Each row of a before or after table is a point. The points were changed in one or more steps. Then noise was added and the rows were shuffled. The steps act on how far a point lies along the listed directions, d1 being the first. Name the steps. A step turns or swaps two directions, mirrors them in a line or flattens them onto one, adds a multiple of one to another, or multiplies one. Angles are multiples of 10 degrees, from the lower direction toward the higher: turns from -170 to 170, lines from 10 to 170 but not 90. Use the fewest steps. Two steps may share a direction if one is a turn and the other turns, adds or multiplies; they go together, in the order done. Otherwise the lowest direction goes first.

Directions:
(1): -0.17 -0.06 -0.69
(2):  0.44 -0.56 -0.06
(3): -0.54 -0.44  0.17
Before (13 x 3):
0: -0.12 -0.71 -0.10
1:  0.31  0.74 -0.02
2: -0.01 -0.24  0.82
3: -0.15 -0.06  0.80
4: -0.12 -0.52  0.48
5: -0.01  0.03  0.49
6: -0.21 -0.48 -0.13
7: -0.11 -0.54  0.51
8:  0.56  0.22  0.70
9:  0.13 -0.34 -0.20
10:  0.48  0.57  0.64
11:  0.15  0.38 -0.21
12: -0.04  0.52  0.01
After:
0: -0.08  0.79  0.07
1:  0.43  0.39  0.71
2: -0.06  0.42 -0.16
3: -0.03 -0.21  0.79
4:  0.24 -0.68 -0.20
5:  0.17 -0.30  0.79
6:  0.19 -0.58  0.44
7:  0.18 -0.56  0.41
8: -0.28  0.43  0.08
9:  0.19  0.67  0.69
10:  0.01 -0.04  0.49
11:  0.27 -0.20 -0.26
12:  0.05 -0.51 -0.19
Steps: turn d2 and d3 by -30 degrees

Directions:
(1):  0.81  0.47 -0.18  0.33  0.05  0.51 -0.03  0.30
(2): -0.04  0.42  0.63 -0.36 -0.31  0.10 -0.74  0.03
(3): -0.22 -0.17 -0.01 -0.22 -0.53  0.19  0.30  0.91
(4): -0.44  0.05 -0.57 -0.21 -0.15  0.79 -0.18 -0.35
Before (13 x 8):
0:  0.17  0.36  0.31  0.03 -0.22  0.57 -0.41  0.21
1: -0.09  0.04  0.12  0.12 -0.10  0.03 -0.06  0.20
2: -0.39  0.23 -0.37 -0.28 -0.78  0.86 -0.52 -0.03
3: -0.77 -0.25  0.00 -0.48 -0.02  0.33 -0.04 -0.74
4: -0.10  0.21  0.30 -0.13 -0.06  0.13 -0.19 -0.38
5: -0.71 -0.27 -0.63 -0.36 -0.49  0.37  0.24  0.32
6: -0.32  0.05  0.02 -0.13 -0.12  0.40 -0.53 -0.39
7: -0.42 -0.61 -0.13 -0.18  0.21 -0.62  0.42  0.05
8: -0.38  0.11 -0.09 -0.36 -0.44  0.46  0.02  0.38
9:  0.96  0.46 -1.12  0.78  0.79  0.72 -0.10 -0.87
10:  0.05  0.02 -0.26  0.05  0.09  0.24  0.07  0.25
11: -0.21 -0.30 -0.42 -0.05  0.39  0.40 -0.34 -0.98
12:  0.65  0.01  0.19  0.46  0.35 -0.68  0.53  0.25
After, 13 rows:
0:  0.28  0.50 -0.23 -0.04 -0.07  0.66 -0.18  0.04
1: -0.33 -0.01 -0.01 -0.18 -0.17  0.35 -0.48 -0.31
2: -0.29  0.11  0.34 -0.24 -0.13  0.01 -0.07 -0.28
3:  0.47 -0.08 -0.27  0.25  0.69 -0.37  0.13 -0.53
4:  0.25 -0.23  0.30  0.25  0.14 -0.81  0.70  0.53
5: -0.19  0.07 -0.17 -0.20  0.22  0.48 -0.22 -1.00
6:  0.02  0.12  0.10  0.19  0.00  0.04 -0.05  0.10
7: -0.15  0.34 -0.47 -0.16 -0.65  0.98 -0.57 -0.13
8: -0.76 -0.60 -0.36 -0.35  0.08  0.23 -0.23 -0.68
9:  0.01 -0.03 -0.24  0.02  0.10  0.24  0.15  0.26
10: -1.44 -1.02 -0.71 -0.51 -0.52 -0.04  0.68  0.53
11:  0.38  0.41 -0.73  0.22  0.08  0.68 -0.10 -0.36
12: -0.11  0.09  0.35 -0.13 -0.38  0.41 -0.28  0.49
Steps: swap d1 and d3

Directions:
(1): -0.42  0.00 -0.18 -0.28 -0.53 -0.64 -0.28 -0.08  0.73  0.16  0.15  0.79 -0.08 -0.32
(2): -0.82 -0.23 -0.10 -0.37  0.44 -0.34  0.06  0.42 -0.66 -0.64  0.30  0.20 -0.16  0.09
(3): -0.16 -0.32 -0.23 -0.42 -0.18 -0.18 -0.76  0.13  0.27  0.20 -0.04 -0.83 -0.27  0.70
(4): -0.57 -0.01 -0.44  0.45 -0.36 -0.04  0.68 -0.63 -0.14  0.33  0.41 -0.34 -0.51  0.13
Before, 10 rows:
0:  0.61 -0.13  0.36 -0.35  0.14 -0.24 -0.99  0.25  0.52 -0.01 -0.21 -0.50  0.34  0.17
1: -0.19 -0.26  0.19 -0.53 -0.05 -0.11 -0.60  0.58  0.05 -0.34 -0.34 -0.29  0.04  0.22
2:  0.24  0.05  0.29 -0.33  0.39 -0.24 -0.70  0.54  0.07 -0.41 -0.20 -0.12  0.24 -0.01
3: -0.16  0.18 -0.15  0.61 -0.29  0.37  1.12 -1.00 -0.11  0.58  0.30 -0.09 -0.40 -0.30
4: -0.09  0.02 -0.01  0.33  0.36  0.08  0.83  0.15 -0.88 -0.32  0.33  0.46  0.07 -0.33
5:  1.35  0.02  0.94 -0.35  0.51  0.36 -0.93  0.88  0.29  0.06 -0.75 -0.14  0.73 -0.10
6: -0.02 -0.24  0.22 -0.59  0.15 -0.08 -0.88  1.16 -0.19 -0.24 -0.37 -0.64  0.05  0.49
7:  0.44 -0.14  0.15 -0.17  0.41  0.58  0.15  0.16 -0.40 -0.15 -0.24 -0.58  0.31  0.19
8: -0.34  0.48 -0.12  0.99 -0.04 -0.18  1.10 -0.53 -0.25 -0.13  0.37  0.62 -0.25 -0.39
9: -0.12 -0.07 -0.07  0.18  0.12 -0.01 -0.10  0.08 -0.10  0.02  0.09 -0.03  0.01 -0.04
After, 10 rows:
0:  0.67  0.14  0.52 -0.04  0.03  0.26 -0.34  0.78  0.07  0.07 -0.57 -0.16  0.38 -0.08
1: -0.71  0.06 -0.26  0.23  0.16 -0.55  0.27  0.06 -0.31 -0.40  0.34  0.11 -0.48  0.23
2:  0.79  0.13  0.32  0.29 -0.07  0.02 -0.24 -0.32  0.58  0.36 -0.14 -0.21  0.27 -0.26
3:  0.47 -0.14  0.13 -0.04  0.27  0.70  0.19 -0.10 -0.31 -0.05 -0.23 -0.56  0.36  0.20
4:  0.29  0.03  0.35 -0.13 -0.19  0.07 -0.24  0.30  0.17 -0.16 -0.45  0.08  0.33 -0.21
5: -0.07 -0.14 -0.09  0.07  0.12  0.04 -0.13  0.16 -0.16 -0.03  0.10 -0.04  0.02  0.02
6: -0.01 -0.26  0.06 -0.18  0.28 -0.04  0.00  0.44 -0.63 -0.29  0.13 -0.05  0.13  0.07
7:  1.62  0.25  0.69  0.51 -0.20  0.64 -0.32 -0.09  0.71  0.87 -0.59 -0.45  0.45 -0.20
8:  0.64  0.23  0.36  0.07  0.14 -0.04 -0.43  0.22  0.43  0.03 -0.28 -0.10  0.35 -0.17
9: -0.99 -0.20 -0.30  0.06  0.06 -0.08  0.74 -0.56 -0.54  0.06  0.47 -0.32 -0.67  0.17
Steps: turn d2 and d4 by -50 degrees; multiply d3 by 0

Directions:
(1): -0.63  0.34 -0.09  0.79 -0.52  0.12 -0.51  0.17 -0.30  0.45 -0.22  0.23  0.09 -0.34  0.32  0.79  0.16 -0.12 -0.73  0.12  0.19 -0.51  0.44  0.22
(2): -0.34 -0.23 -0.31 -0.16  0.23  0.82  0.29  0.01  0.17  0.84 -0.73 -0.17 -0.11 -0.59 -0.01  0.14 -0.46 -0.31  0.51  0.61 -0.13 -0.04 -0.43 -0.42
(3): -0.09 -0.68  0.57  0.34 -0.16  0.30  0.50  0.18 -0.42 -0.41 -0.12 -0.11 -0.59 -0.27  0.52 -0.54 -0.60  0.13 -0.64 -0.26 -0.07  0.06  0.41 -0.62
(4):  0.56  0.27 -0.48  0.17 -0.06 -0.05  0.54  0.46 -1.04 -0.16 -0.56 -0.07  0.04  0.55  0.26  0.34  0.44 -0.12  0.21 -0.07 -0.80 -0.19 -0.14 -0.27
Before, 13 rows:
0: -0.16 -0.16  0.67  1.06 -0.78 -0.42 -0.26  0.39 -0.58 -0.74  0.70  0.18 -0.36  0.25  0.64 -0.07  0.10  0.41 -1.54 -0.78  0.38 -0.21  1.13  0.17
1:  0.12  0.02 -0.41 -0.40  0.41 -0.12 -0.32 -0.03  0.54  0.27  0.24 -0.13  0.19  0.22 -0.48 -0.06  0.59 -0.18  0.87  0.30 -0.31  0.18 -0.39  0.08
2:  0.33  0.23  0.66  0.87 -0.68 -0.89 -0.17  0.54 -0.80 -1.14  0.68  0.08 -0.27  0.68  0.37  0.21  0.33  0.43 -1.17 -0.70 -0.12 -0.43  0.82  0.59
3: -0.30 -0.02  0.46  0.51 -0.52 -0.72 -0.66  0.08 -0.30 -0.44  0.69  0.28 -0.21  0.09  0.12  0.15  0.27  0.11 -1.14 -0.81  0.41  0.03  0.58  0.33
4: -0.18 -0.04  0.16 -0.02 -0.35  0.12 -0.13  0.13 -0.04  0.08 -0.07  0.12 -0.13 -0.06  0.23 -0.09 -0.07 -0.10 -0.34 -0.18 -0.02 -0.02  0.33  0.12
5:  0.44 -0.34  0.21 -0.46  0.39 -0.47  0.05 -0.41  0.56 -0.22  0.54 -0.09 -0.01  0.24 -0.19 -0.47 -0.05  0.30  0.56 -0.39  0.08  0.27  0.06  0.27
6: -0.20  0.26 -0.22 -0.15  0.17 -0.06 -0.98 -0.20  0.58  0.07  0.60  0.06  0.21 -0.23 -0.32  0.29  0.34  0.21 -0.01  0.06  0.47  0.18 -0.10  0.72
7: -0.20  0.15  0.36  0.18 -0.26 -0.73 -0.51 -0.23  0.52 -0.57  0.84 -0.03  0.14  0.27 -0.24 -0.06  0.36  0.08 -0.42 -0.43  0.51 -0.07  0.47  0.45
8: -0.13  0.08 -0.11  0.46 -0.18  0.09 -0.19 -0.09 -0.03  0.14 -0.05  0.07 -0.06 -0.07 -0.16  0.59  0.08 -0.10 -0.34  0.09  0.01 -0.31  0.22  0.32
9: -0.15  0.20  0.41  0.42 -0.25 -0.60 -0.53  0.01  0.15 -0.36  0.46  0.31  0.31 -0.02  0.28 -0.03  0.22  0.35 -0.66 -0.46  0.44 -0.08  0.45  0.43
10:  0.23  0.04  0.19 -0.83  0.48 -0.39 -0.15 -0.71  0.98  0.14  0.48  0.09  0.32  0.25 -0.57 -0.46 -0.10  0.29  0.56  0.09  0.42  0.39 -0.44  0.26
11: -0.45  0.07 -0.41  0.08  0.03  0.19 -0.38 -0.17  0.34  0.34  0.07  0.24  0.34 -0.37 -0.30  0.19 -0.23 -0.07  0.26  0.04  0.34  0.08 -0.21 -0.04
12: -0.11 -0.07  0.15 -0.25  0.16 -0.06 -0.03 -0.48  0.65  0.06  0.31 -0.14  0.07 -0.09 -0.01 -0.29 -0.07  0.14  0.25  0.19  0.20  0.07 -0.13  0.11
After (13 x 24):
0:  0.62 -0.18 -0.03 -0.43  0.41 -0.49  0.21 -0.18  0.21 -0.31  0.32 -0.13 -0.02  0.58 -0.10 -0.38  0.15  0.26  0.66 -0.47 -0.19  0.22 -0.01  0.21
1: -0.15  0.02  0.42  0.60 -0.58 -0.73 -0.45  0.23 -0.60 -0.47  0.42  0.31 -0.26  0.13  0.31  0.24  0.34  0.12 -1.12 -0.86  0.22 -0.03  0.51  0.24
2: -0.13 -0.09  0.14 -0.01 -0.29  0.15 -0.13  0.14 -0.03  0.11 -0.08  0.15 -0.18 -0.08  0.19 -0.18 -0.13 -0.12 -0.32 -0.22 -0.03  0.00  0.32  0.12
3:  0.27  0.34  0.57  1.19 -0.91 -0.80  0.08  0.82 -1.37 -1.13  0.33  0.03 -0.35  0.80  0.69  0.45  0.49  0.37 -1.39 -0.78 -0.42 -0.61  0.86  0.41
4:  0.03  0.25  0.35  0.44 -0.26 -0.63 -0.34  0.15 -0.07 -0.30  0.28  0.33  0.30  0.13  0.34  0.06  0.32  0.31 -0.60 -0.52  0.24 -0.05  0.42  0.37
5: -0.06  0.32 -0.32 -0.26  0.26 -0.16 -1.00 -0.19  0.60  0.03  0.60  0.06  0.25 -0.07 -0.41  0.28  0.45  0.21  0.23  0.14  0.41  0.27 -0.25  0.72
6:  0.45  0.09  0.02 -0.92  0.53 -0.42  0.05 -0.64  0.75  0.06  0.33  0.01  0.39  0.59 -0.68 -0.40  0.11  0.18  0.85  0.09  0.14  0.34 -0.56  0.20
7: -0.20  0.01 -0.04  0.39 -0.15  0.08 -0.33 -0.16  0.15  0.16  0.08  0.10 -0.05 -0.09 -0.20  0.52  0.07 -0.07 -0.32  0.15  0.10 -0.31  0.27  0.42
8: -0.12 -0.25  0.69  1.27 -0.98 -0.35 -0.05  0.64 -1.07 -0.84  0.48  0.17 -0.46  0.34  0.84  0.01  0.13  0.38 -1.75 -0.81  0.22 -0.32  1.22 -0.09
9: -0.48  0.08 -0.36 -0.06  0.11  0.16 -0.45 -0.27  0.56  0.32  0.23  0.22  0.41 -0.28 -0.46  0.11 -0.31 -0.05  0.42  0.08  0.49  0.21 -0.33  0.04
10: -0.04  0.22  0.16  0.18 -0.28 -0.70 -0.28 -0.13  0.20 -0.63  0.69 -0.14  0.17  0.45 -0.15  0.02  0.59  0.06 -0.33 -0.40  0.13 -0.16  0.42  0.37
11:  0.16  0.18 -0.62 -0.52  0.43 -0.17 -0.39 -0.06  0.61  0.35  0.22 -0.11  0.35  0.26 -0.52  0.06  0.73 -0.17  0.98  0.35 -0.36  0.16 -0.47  0.19
12: -0.09 -0.07  0.11 -0.27  0.22 -0.01  0.11 -0.42  0.57 -0.03  0.32 -0.19  0.09  0.13 -0.04 -0.34  0.03  0.21  0.37  0.22  0.02  0.09 -0.16  0.07
Steps: add -0.5 times d2 to d4; turn d1 and d4 by -20 degrees; multiply d3 by 1.3
